Every row gives one point. Examples show where two turns around zero, p and q, send a point. Where does a point land after both, in the order given? Backwards means that the second turn is done in reverse. Each puzzle has new turns, and all numbers are rounded.
In the rows, zero is written as 128.

Turn p:
[119 123 126] -> [118 128 130]
[ 97 111 148] -> [103 123 159]
[136 155 137] -> [152 145 133]
[183 138 116] -> [171 114  93]
[104 113 114] -> [ 97 130 126]
Turn q:
[160 159 136] -> [156 163 135]
[117 132 101] -> [105 137 112]
[145 118 138] -> [149 121 125]
[ 90 103 137] -> [102  92 140]
Where do these land?
p, then q: [114 145 108] -> [112 152 134]
p, then q: [108 110 124] -> [108 114 140]
p, then q backwards: [133 117 146] -> [122 119 147]
q, then p: [114 169 120] -> [137 163 153]
p, then q: [171  99 142] -> [149  94  92]

Turn p:
[147 108 153 107 138 140] -> [144 112 157 125 120 153]
[ 73 146  98 143 146 123] -> [ 72 148  97 117 141 123]
[122 151 110 145 135 114] -> [118 154 112 137 141 116]
[153 117 128 109 140 148] -> [149 121 133 132 122 161]
[118 150 118 132 124 109] -> [122 151 118 122 133 109]
[138  98 160 105 139 111] -> [141 112 171 108 140 139]
[156  93 151 148 123 114] -> [150  97 156 146 150 117]
[123 147 153 155 125 135] -> [112 133 142 154 113 109]
[122 143  81 109  83 157] -> [144 124  65 111  94 124]
Turn q:
[142 128 137 141 143  98] -> [130 138 149 115 144 103]
[108 100 148 151  90 156] -> [107 111 140 162  80 131]
[130 150 119 103  75 155] -> [143 104  99 110  83 155]
[146 126 138 105 163 117] -> [136 126 146 116 169 139]
[126 143 123 131  88 136] -> [133 121 113 118  89 128]
[156 140  98 114 148 158] -> [172 128 106 139 149 147]
[112 163 130 148 145 119] -> [124 174 125 118 127 124]
[122 107 121 133 148 100] -> [111 127 132 132 156 103]
[109  95 138 125 151 112] -> [ 95 122 143 142 155 121]
Where do these land?
p, then q: [103 160 151 110 118  87] -> [109 135 133  68 130 142]
q, then p: [146 111 148 102 107 113] -> [133  95 151 105 129 141]
q, then p: [108 145 136 121 149 110] -> [108 153 129 115 115 141]
q, then p: [ 90 137 150 134 123 150] -> [103 123 110 134  93 111]
q, then p: [122 110  91 126 144 144] -> [119 130 106 152 160 136]
p, then q: [137 110 100 132 106 155] -> [143 103 108 154 133 107]
p, then q: [125 134 122 153 144 150] -> [120 148 117 152 114 118]
p, then q: [162  96 112 163 143  92] -> [146 156 157 151 177 111]
p, then q backwards: [160 149 142 111 119 149] -> [145 146 137 150 112 161]
